Each row is a point. To make a cloud, some directions were put in groups of two or more. Within a group, all points are equally far from the middle, so they leave a hole (a ring in 2 directions, a hollow ball in 3). The other directions are filled evenly. Then the cloud was stretched, turned, moved and blurred a little. Count the holes, and give their numbers of directions, smallest first.

Cloud (22 x 3)
11	-65	-9
-23	-9	-48
5	-80	-12
-48	12	-2
8	-15	46
-14	-15	3
-19	22	55
-37	-24	76
-16	-6	20
-45	7	3
11	-28	65
-8	-77	-5
-57	-20	56
55	21	-33
13	-40	-49
25	25	22
49	7	22
21	-1	50
-26	-5	32
-47	40	27
-27	-65	31
5	-50	35
Holes: 0

Cloud (32 x 4)
16	69	53	0
22	-13	-55	-6
20	19	18	-55
9	-72	30	-8
25	59	-21	3
59	-8	24	3
16	88	-1	32
44	-24	41	-9
-21	-9	-11	68
9	-10	42	38
-24	-23	17	-27
11	84	-13	28
53	4	-10	36
28	-20	47	5
38	45	34	-3
12	-15	32	-52
-23	-9	-8	-28
-28	-28	29	-12
-40	13	-5	67
-10	-24	-38	-8
13	-23	36	-48
-34	-26	25	-1
-24	-29	-24	46
-15	0	52	34
-9	-59	-38	28
16	95	23	29
-13	33	57	46
7	68	53	-29
-32	-4	4	66
-12	-26	15	59
-12	39	50	57
17	49	-4	60
Holes: 1 (3)

Cloud (87 x 8)
54	-45	-40	-23	52	48	2	56
71	-38	4	5	-20	4	-32	63
42	-18	-3	-7	-63	-9	-40	12
-13	20	-18	27	-65	2	4	-20
-36	3	59	13	-19	10	4	-9
58	-28	-44	-13	-14	46	-22	81
-15	-47	-4	22	-27	-23	40	18
27	19	21	15	-19	9	-72	5
35	-82	-28	20	26	10	23	47
19	-48	-28	9	-18	-11	61	-15
12	13	-25	1	15	-6	-41	84
-38	-5	32	-32	21	20	33	30
25	12	28	49	46	63	45	5
-14	3	0	-5	70	68	-21	33
92	22	-30	-1	24	35	36	29
-19	-16	-33	0	-10	39	75	-12
39	41	-25	-33	-17	51	-21	66
-3	-51	-19	-18	-48	75	27	0
53	37	50	17	41	35	-26	9
-5	-6	3	-4	1	-42	42	-11
25	66	42	3	-24	15	17	28
18	-15	-14	-21	32	61	-6	92
14	21	-38	-32	3	95	18	25
-2	-54	-3	7	-6	-10	68	17
-53	-19	-19	-33	-14	20	2	4
39	-30	-16	-2	22	23	34	-55
22	59	-7	-9	-67	4	-7	7
60	10	43	18	-8	25	47	-19
17	-37	31	16	-43	75	-11	-5
19	-38	21	-27	-21	59	-28	58
-6	-23	-29	27	40	42	-32	-29
2	-64	35	-24	-23	51	22	10
8	-23	20	-51	-26	57	6	-28
4	-51	-51	-1	52	15	-3	-4
51	-32	6	70	-30	32	18	32
-45	-1	-20	45	34	33	16	45
52	-33	36	54	42	30	-10	3
-9	-33	16	22	-10	79	-15	-33
35	25	-35	1	-38	94	-1	18
-1	21	10	37	11	46	-68	28
-24	12	-14	24	39	22	-50	-6
50	58	-45	-24	-24	42	-18	3
42	17	1	21	30	54	36	87
-3	11	39	32	51	47	-31	-25
-41	-38	-33	8	20	22	21	-23
-4	5	-31	-12	61	9	3	-27
32	-27	-29	4	-42	-40	28	-6
-19	22	-55	-19	-5	-21	1	25
95	-25	-16	-20	8	25	-7	-2
-36	44	-11	-34	4	13	10	-1
60	7	-38	12	24	4	-17	-35
-30	2	6	-4	13	-38	22	6
-22	-6	51	-1	3	28	-47	34
-28	-72	-14	26	-13	15	12	3
64	4	-16	-8	-68	43	24	-20
20	-52	-76	-14	-16	64	17	32
-22	-7	-35	-55	-36	6	13	-2
-39	-39	-14	8	50	1	14	39
1	8	-21	-52	5	15	20	-46
-8	-41	-52	-6	-23	12	9	-36
50	-27	31	12	62	21	6	-18
-51	12	18	-19	-5	47	6	-21
4	16	-42	-24	6	71	15	74
30	11	-41	32	64	60	4	-3
-16	33	-23	11	45	71	20	46
-5	9	42	18	28	75	23	-34
31	13	3	67	-47	10	-17	47
35	24	23	23	25	0	-20	90
40	27	-85	18	-13	34	-3	33
-21	-1	51	24	7	-15	22	-17
-13	-5	-60	24	35	29	-19	60
21	-50	-31	7	-21	91	44	32
-8	-36	6	-19	-40	-3	-32	50
32	-51	-23	-56	21	-2	38	11
17	-1	-37	57	7	-33	9	19
41	-55	-50	4	55	19	33	16
53	8	3	9	-76	-13	19	30
69	-22	-37	9	2	12	-28	-27
52	23	7	51	2	23	-59	6
14	6	-84	4	-34	55	26	23
15	57	-14	36	0	45	53	7
9	-11	1	77	-19	30	-18	61
46	-9	-58	-50	6	73	3	15
-23	-8	1	6	-35	57	-40	51
38	-47	-67	-34	-3	-6	43	24
2	57	-12	6	-53	24	34	-14
5	-4	-38	48	70	26	16	19
Holes: 1 (8)

Cloud (94 x 9)
-23	34	-60	7	48	35	-14	26	-24
31	17	-63	18	9	10	15	26	-3
-40	2	-38	33	30	6	-19	2	-14
-14	-33	-30	1	9	12	-19	-14	22
32	-15	20	-5	6	-86	-42	-21	27
-40	-12	-17	-8	-17	33	-6	19	-42
-23	-17	-45	61	-9	5	-8	22	-13
-1	12	-5	30	-12	-95	-14	7	12
30	-30	36	-12	-40	-41	-25	26	4
18	-8	-2	29	-22	-56	-48	13	0
25	17	-23	7	-31	18	30	-1	6
-12	-44	-18	41	14	-24	15	5	-23
57	-8	-22	-4	-10	33	26	-18	-8
54	21	4	54	11	22	-14	11	-8
19	-29	-46	-5	-57	-28	-6	-15	9
40	-8	-3	32	30	-23	-1	-3	44
41	-24	-31	9	-4	-47	-12	-52	21
57	19	-27	-64	-22	-26	14	-35	4
-1	-19	15	-67	2	-22	-8	-4	-22
41	17	-58	32	12	-28	-14	-50	-13
47	46	-22	-18	-40	-32	14	-43	-9
58	2	-44	-51	15	-22	34	-20	22
-16	65	-61	4	5	-20	-41	10	-22
-10	62	-42	-13	-14	34	-7	-15	-9
21	-10	21	11	-42	-16	4	35	-23
-25	-12	-12	25	-59	-21	-6	-6	8
-6	-11	1	19	-67	-55	-15	40	-9
-27	33	-14	-37	25	-1	40	-17	-24
8	40	12	-1	44	15	-26	-1	-6
1	-7	-16	-34	-29	13	-48	-2	-28
-7	37	-26	-7	2	-84	-37	-16	-7
5	-47	-43	-11	-17	-32	20	-24	20
-18	20	4	-9	21	-22	41	12	44
-35	18	-42	-10	22	3	26	49	36
4	20	-7	-58	-46	-45	-10	-14	-32
-14	44	-1	-19	9	15	-9	23	-19
-50	6	4	-18	-29	-30	-17	1	-26
43	16	-9	-62	18	-2	-1	-29	-17
27	28	29	6	-46	-9	-51	-12	-47
26	11	-28	-15	-68	8	23	14	15
4	-4	-17	0	-46	27	17	-50	-18
-36	-3	13	11	-24	-34	-23	-28	9
14	-10	29	4	-55	-75	-18	-7	-5
15	-1	-11	-15	56	-61	-23	9	4
-36	1	-10	9	-28	26	13	-3	-45
-40	-25	16	23	46	-18	-16	-3	-22
34	72	-29	5	-9	6	-60	-28	-3
-35	40	16	33	20	-54	-44	-33	-6
5	-15	-13	17	21	-61	-28	26	-16
-46	28	-27	14	8	-25	-4	33	37
-19	-36	-28	7	3	5	-17	36	55
22	31	-38	9	-11	-56	-36	5	16
11	5	-19	67	29	-32	-7	13	-15
41	-21	-16	23	-11	-22	-64	19	20
26	-4	32	17	-69	-9	-3	10	14
23	-67	38	-7	-3	-47	17	0	17
5	27	-35	47	-9	5	-7	-4	39
16	8	20	7	-28	-71	-68	-25	0
46	-7	-53	11	23	-33	-1	-51	9
60	12	-25	14	21	18	-38	30	15
11	-38	-3	16	-16	-24	21	-22	-40
3	28	-27	3	32	-76	-19	-18	-22
73	-4	-16	-24	20	-10	8	-15	41
-24	-40	11	-8	-39	8	10	46	21
40	-33	25	0	-64	-11	-23	24	26
-41	-26	1	7	41	-29	-3	23	26
47	-4	-32	-35	-10	-1	37	-12	-17
7	26	-27	-10	26	31	23	-40	10
-9	-17	25	23	-29	2	-48	-28	27
-49	-8	-7	-27	-24	-40	-18	7	14
4	-23	27	-10	-17	-92	-6	-3	-17
30	10	2	8	34	-43	-15	45	22
-8	-45	-8	25	8	1	-13	9	35
-11	-4	-40	3	-31	-76	-10	24	-17
4	4	41	-14	-8	-10	-29	38	-42
-21	-11	-45	-4	-26	-9	-20	9	60
1	7	19	36	-62	0	7	-12	-16
30	-23	12	33	-25	18	5	1	-41
18	12	-45	-7	21	-29	-39	40	10
37	38	-1	63	8	-23	-51	13	-2
-19	-8	44	19	-25	9	-25	-20	-12
2	-7	-47	47	26	-30	16	-22	-17
61	-5	26	-18	-31	-20	5	-35	2
9	51	14	-3	20	4	-20	-44	20
29	-29	37	27	-43	-56	-26	-30	26
20	35	25	38	-42	-26	8	-8	-47
5	-13	23	23	-54	-13	7	45	-10
-21	11	2	-43	-18	-32	-9	-27	-50
-2	20	25	6	-45	32	-5	20	30
21	16	-25	-10	73	-24	-21	-21	-21
0	28	-1	29	4	-4	-75	-35	25
33	5	5	28	43	-42	16	3	11
-10	10	20	12	-18	-45	-51	-11	-58
28	25	-4	1	26	-31	-40	40	21
Holes: 2 (2, 2)

Cloud (97 x 9)
-30	-7	-12	-45	52	3	-10	14	-5
-2	19	-53	15	25	-42	-20	-22	20
13	-21	23	-30	-63	-42	-1	-33	-70
-51	18	64	-29	23	20	56	8	-37
26	56	-20	24	-4	-30	44	8	-3
-23	-6	-42	29	-6	-59	15	1	-19
-17	16	-13	-19	-62	3	20	-19	-4
-15	26	-2	37	41	-8	-2	40	28
-15	-44	10	16	7	-26	-34	-5	-41
-6	-23	43	-55	31	19	21	-6	-5
30	-35	24	-4	-33	-54	1	-45	-18
28	1	-31	-19	15	-57	9	32	-37
-28	18	-49	2	-13	-58	14	-26	-4
2	-35	-67	-18	-39	-35	-24	18	-44
10	-10	-1	7	3	15	39	-29	8
-3	-21	-51	10	3	-37	59	18	-18
-16	2	-24	-76	-10	-45	-1	16	9
9	-7	-13	-47	-23	-35	64	17	8
-9	-14	-41	-44	0	-1	-33	40	-2
49	29	18	-5	-61	-45	-9	-17	-13
-9	-30	-29	12	37	0	22	3	7
13	-3	37	0	26	14	-11	13	-53
2	-33	38	-25	-22	-17	81	-41	-5
-7	-10	25	-14	-23	-9	66	-21	-1
3	8	21	-41	28	0	-7	44	-61
-1	-38	44	-76	0	-5	-54	24	-18
-41	-48	-8	-13	45	-6	95	12	10
-3	1	26	20	6	11	53	-49	-11
11	-41	67	-18	-21	-11	69	-15	-17
-8	38	32	-14	-1	-43	-29	-2	-66
-38	-8	45	-54	-18	-12	22	-31	-8
44	-34	-11	-9	-65	-29	87	5	0
-8	9	64	-4	31	26	37	12	28
-12	2	8	5	56	15	-87	-12	-34
-7	10	-43	14	-1	-58	32	2	-15
-4	30	-34	25	24	-10	-63	25	-9
-37	0	-9	0	24	-51	20	-27	33
-26	-7	36	-28	62	14	20	37	14
-8	-17	-24	20	-33	-40	48	18	-23
10	-12	37	-33	-19	-14	15	-54	-31
1	-44	-34	2	5	-45	7	25	-31
14	-37	31	0	19	-48	27	-19	-42
1	37	-41	44	-19	10	62	-1	-20
-15	31	34	13	16	-38	-31	-10	-34
-17	-18	-31	-15	26	35	24	-12	-25
-15	-4	-60	-23	40	9	-5	24	-33
50	-28	15	-36	24	-28	1	-11	-19
17	-21	9	-63	26	-8	61	-3	37
-46	25	28	23	35	12	-11	46	7
-19	-15	26	-2	34	48	27	4	30
-6	8	-10	33	-4	-11	60	-33	-3
-19	26	13	-20	-48	-32	-47	-22	-43
19	-7	-10	35	-3	-22	-8	-48	2
24	-34	-33	-50	11	-38	-8	-13	2
-9	-37	47	-35	-22	-36	-14	-28	-34
-13	-33	24	-12	9	20	32	27	-38
-4	35	-33	-16	24	-7	-30	11	-10
23	-32	-3	22	28	-1	16	37	-30
15	1	44	-47	35	-14	44	12	-49
-20	19	-1	28	15	-12	73	15	2
-43	-5	17	-43	62	-2	-41	38	-25
-30	16	41	-25	1	-29	-12	-11	-56
-7	-38	2	29	32	7	52	30	-25
-32	-61	14	-25	17	-7	39	2	-15
-13	3	27	10	17	-5	68	2	-37
-57	52	-2	-20	8	-26	-10	-9	3
-9	-15	-40	-48	66	-4	-26	25	-11
-21	-12	-17	-4	-19	-17	16	-3	-30
-12	13	0	20	-23	-57	-43	3	-26
21	-36	-5	-27	-32	-46	-16	-34	-15
20	-48	-31	-16	-27	9	9	28	-49
48	7	27	-30	-24	-18	20	2	-25
-2	-51	38	-3	-30	-47	46	-6	-27
-1	-25	17	-23	31	18	-44	11	-38
8	2	-18	37	1	-29	19	-28	-21
-11	37	-17	-25	33	8	60	-19	4
-8	-29	-19	-18	80	1	55	62	31
-13	27	27	-7	20	-6	20	-24	-32
23	26	-26	-9	-72	-8	72	-19	-40
4	-40	12	11	-4	0	32	-30	-7
2	-32	37	-29	61	-15	55	33	-5
-6	-74	39	-37	1	-21	-15	-29	-51
-48	-13	20	1	53	-11	33	-8	4
49	-8	-25	-25	-39	-41	88	8	-18
-12	16	67	1	15	-10	35	-35	4
-17	14	46	-39	-37	-36	-22	-36	-54
38	-10	3	22	-47	-1	23	-14	-10
-26	-4	6	-6	40	-8	-55	69	8
-58	22	-13	-3	-7	24	-48	3	-27
-41	22	-39	-8	17	-9	-16	-18	-13
22	-1	5	38	4	-22	49	-11	-11
12	-49	-34	-17	-4	18	-52	-29	-40
-41	0	-54	-23	4	-1	-12	19	-33
-3	27	-5	-13	37	-31	36	-21	-28
-21	-30	-9	-24	14	-19	18	-13	37
-61	26	-11	-18	5	-43	26	-4	-9
17	-35	-14	-15	-22	-12	78	-51	2
Holes: 0

Cloud (89 x 9)
9	-23	0	-2	-48	33	4	-4	-30
4	-7	-19	49	21	-33	-13	-62	3
-18	-21	23	34	-24	-17	-57	-17	-3
5	-1	-30	-62	-12	-16	-20	-11	15
2	-9	-26	-14	-7	15	61	-76	3
12	-19	24	1	39	-27	-49	-15	-10
-23	-1	-17	11	67	-13	45	-19	17
4	-17	25	-14	-78	-34	-52	43	34
12	-67	1	-37	-37	18	31	72	-5
-31	55	16	-95	15	-11	42	-37	-22
2	-3	-5	-29	-11	-47	-30	27	-8
-14	10	-59	4	48	-5	-7	38	16
-3	20	25	16	15	18	-43	-1	36
33	-51	-32	-48	0	26	-15	-17	1
13	10	-26	34	63	15	5	-6	21
20	3	-3	13	-8	-15	6	36	-34
6	-54	7	-6	51	-12	29	-16	25
-51	-2	-24	-62	-50	-9	-20	-34	44
0	-70	-41	-22	-28	-4	-40	-18	17
18	1	9	38	6	-36	-56	-16	45
-19	17	-46	17	-26	-7	-20	1	11
30	27	-23	-27	-20	53	39	-36	-28
-4	-2	21	50	6	-27	21	-48	26
-17	26	18	-33	53	-1	49	-88	37
14	-65	0	-57	20	-11	17	10	7
-16	-19	-11	49	-3	-38	30	35	-5
29	23	19	-43	0	-38	33	-48	13
-12	21	-11	-44	-17	-16	-60	22	-31
-30	-2	-5	7	24	-12	-16	31	5
32	-39	-10	-57	-12	-2	-25	9	-3
3	-58	-14	2	11	-3	13	3	16
-40	-11	4	10	7	1	31	62	19
16	-57	-3	3	-17	-16	-8	56	20
12	15	-23	11	4	-11	5	-73	-18
22	20	-26	-18	33	9	16	-48	-12
30	-19	-3	-54	-15	-5	37	23	-38
3	1	-24	-34	16	-21	-31	24	44
3	-11	-59	-5	-19	35	-10	14	-20
-71	36	-5	-35	-6	-33	-10	-17	11
8	12	-3	-4	6	20	-14	-1	-38
-18	-2	-30	-29	32	-14	-31	-16	-20
-37	-23	-4	-3	34	-21	20	-46	35
24	-13	6	6	12	7	-26	80	-11
-53	0	-25	24	-22	-15	-2	0	32
-25	50	-28	-14	-4	22	-41	-36	20
-4	-26	19	-52	-42	-12	32	17	11
14	-28	-35	6	-17	0	1	82	-19
-4	-17	28	-9	-21	4	6	-31	-32
11	-40	18	28	23	10	-13	32	3
-1	-6	1	-46	37	-6	-57	-8	38
-32	23	-23	8	36	-24	-10	14	-9
-32	37	40	27	-16	-3	5	-76	22
-15	-26	3	-34	5	-13	33	-53	-9
12	-39	15	-23	22	-41	39	21	-3
20	-47	3	-81	37	-25	54	22	-24
4	23	5	-37	-58	8	-26	43	23
34	-20	37	42	40	0	19	-35	38
22	-48	21	-41	24	18	9	18	-14
13	-18	1	-46	-13	8	-21	-9	29
-22	4	24	13	6	22	4	15	0
3	31	3	-53	2	-40	40	-92	-3
-32	20	5	27	-8	-9	-28	-39	-17
3	12	4	-85	-30	10	-26	-4	11
-3	-5	-10	-58	37	17	-20	-33	29
-48	34	-10	-43	-39	-11	-28	-71	26
-24	0	-18	0	0	-46	-30	76	32
8	10	-2	12	-6	6	-12	-62	-15
13	-18	-49	31	-57	-6	-27	18	-2
8	-9	17	-38	-67	-15	-30	5	13
13	47	0	-43	-21	52	39	-42	8
-57	13	-9	-9	-21	-22	-29	-21	-26
-3	16	16	-55	0	-21	-16	6	-4
24	-29	-46	-24	0	7	20	21	36
-29	2	7	2	-16	8	-49	36	37
-9	15	-15	-34	-13	75	8	-24	-19
-7	-19	-17	-44	34	13	48	-79	-20
-37	-26	-28	-18	30	-15	-4	-58	-1
-5	30	13	-37	35	-56	17	-2	6
-14	-25	-58	4	-60	-1	-14	60	-4
20	4	-8	-25	-33	32	-17	-34	24
-13	-7	25	-6	10	-37	-59	-9	22
21	-4	49	-19	-20	17	34	-35	24
-38	15	-35	9	-55	37	-28	-48	37
-41	-13	-41	-54	-2	21	-36	14	-8
5	-18	9	-32	-6	19	-6	22	9
-22	16	1	33	13	-36	66	25	20
8	-39	10	-29	-43	32	32	12	-30
-8	-10	-35	13	47	21	-35	25	25
-1	-3	41	-40	40	-25	5	46	7
Holes: 0

Cloud (94 x 9)
36	32	-19	10	-23	-12	44	-13	-10
-22	22	12	-48	-27	-10	61	2	58
-37	46	16	-45	-17	28	30	28	65
17	28	-63	-28	6	-36	36	17	-36
39	22	39	-28	-90	4	10	10	33
-14	42	1	-18	-42	71	31	5	21
-2	53	33	-26	17	-60	69	-52	22
25	15	30	-26	41	-32	50	-19	40
-7	13	1	-87	-4	13	55	46	14
56	7	14	-6	-39	21	-17	-42	-6
-35	-4	-5	10	9	1	24	-12	-30
-22	-3	-20	56	12	-65	19	-39	-81
-16	33	-26	83	-29	-44	-27	-28	-65
38	4	-52	-9	-10	65	-67	44	-34
10	49	-36	2	-10	-65	-47	-24	-38
-19	19	15	35	-59	-10	-31	-19	-75
57	66	-6	14	-53	18	2	-36	-67
56	-3	-15	11	-16	6	-56	34	-61
14	65	34	-14	-43	-19	5	-20	-54
7	9	-26	1	-59	9	-25	-15	-5
-5	19	20	-43	-28	56	45	4	-16
43	30	4	5	1	-2	69	7	-1
-38	12	-32	18	9	-35	-2	32	10
52	12	15	-6	23	5	-10	14	56
30	78	16	-35	-14	0	12	26	-20
-11	32	-18	-83	-71	57	-14	12	18
36	35	-23	-14	23	19	-17	-9	-66
57	-4	70	17	-5	34	-1	-32	8
-1	33	39	-2	-3	23	61	-20	37
-8	50	-21	-27	39	24	10	5	-85
34	75	-41	10	-34	-43	-6	20	-41
-61	9	-29	-26	-44	-16	0	-14	44
54	42	25	-8	-50	26	4	-43	-40
-30	-31	20	-39	-40	41	38	0	14
0	37	-27	-8	-39	0	4	-6	30
-19	5	9	40	-10	62	-58	-45	25
26	18	-17	-39	30	71	4	39	66
69	43	-33	0	41	-76	-22	21	-39
29	19	-19	-24	35	-32	33	-45	63
13	44	-36	16	-12	-7	-4	19	19
-3	56	-14	-35	-4	-9	-4	34	-77
9	49	-21	-57	-25	-9	25	62	26
21	10	-21	-4	21	24	-31	10	-92
34	65	-53	32	-28	20	4	11	-28
21	54	0	-5	40	-4	24	64	-31
-21	8	-82	0	-25	-61	-40	-10	-28
-7	-20	6	14	-12	-11	39	-72	33
-47	15	-5	9	19	34	33	-18	43
36	30	-34	-18	-49	17	6	-36	11
-38	8	44	-59	-16	39	-6	-9	-15
-40	33	-23	8	-64	62	-1	-30	27
29	-2	13	12	73	-39	65	6	30
-42	-3	-24	-27	39	-11	23	-18	3
55	54	2	10	-19	-44	13	28	5
-15	14	-49	-30	36	-43	5	8	22
-37	41	-2	-10	-81	-6	-12	-26	6
-1	46	-30	-16	15	-24	39	-20	-10
39	-9	-6	-16	60	-26	46	-3	39
20	51	16	-45	30	51	73	-4	33
12	56	-10	-17	-76	0	-37	-17	10
12	-10	21	13	33	46	-16	14	28
-15	28	-23	-24	-22	69	34	-1	36
-9	14	11	46	18	36	-28	-40	-30
42	6	22	-5	-13	0	1	-40	-8
1	-13	23	12	-62	-19	10	-7	0
-8	-43	0	16	23	18	-4	-42	-33
4	17	-30	36	5	30	-10	33	-35
69	34	-5	0	-43	-7	-45	8	-32
35	44	15	6	-60	8	-3	7	-47
12	57	17	-14	-9	-33	-20	-4	-29
49	43	2	14	51	3	-14	-6	-75
41	-7	13	-32	-34	-17	23	-12	13
29	8	-24	-22	-30	-83	32	21	15
-37	-4	-41	28	-3	-17	-10	-3	-59
-23	0	-51	3	-36	-30	-19	-21	-17
31	42	61	-54	-38	31	13	-12	-13
3	29	-40	5	40	-55	26	-39	49
-57	-47	4	-15	39	36	15	-44	-18
-29	1	-13	42	-9	35	-5	-24	-34
-18	0	9	-45	-27	33	-5	-9	27
-21	-1	-15	-42	35	-29	-6	35	-25
-23	36	0	45	-17	16	29	-17	30
12	-16	-7	52	7	-14	-14	-3	-49
-17	37	-37	-34	36	-22	20	68	5
-13	-5	75	-18	-36	13	-3	-14	-4
51	44	44	-2	-29	48	8	-36	3
6	9	-95	-20	38	-4	-15	15	-39
-52	9	-52	-7	13	4	28	21	15
17	38	9	17	-59	-2	10	25	54
-22	11	-8	-21	-41	-42	29	-54	5
18	25	-74	10	-4	-71	19	27	10
9	3	20	-20	-40	-20	7	-40	18
35	8	-28	-11	46	-83	-7	14	-28
15	42	-49	31	-7	-25	-65	-17	-49
Holes: 0
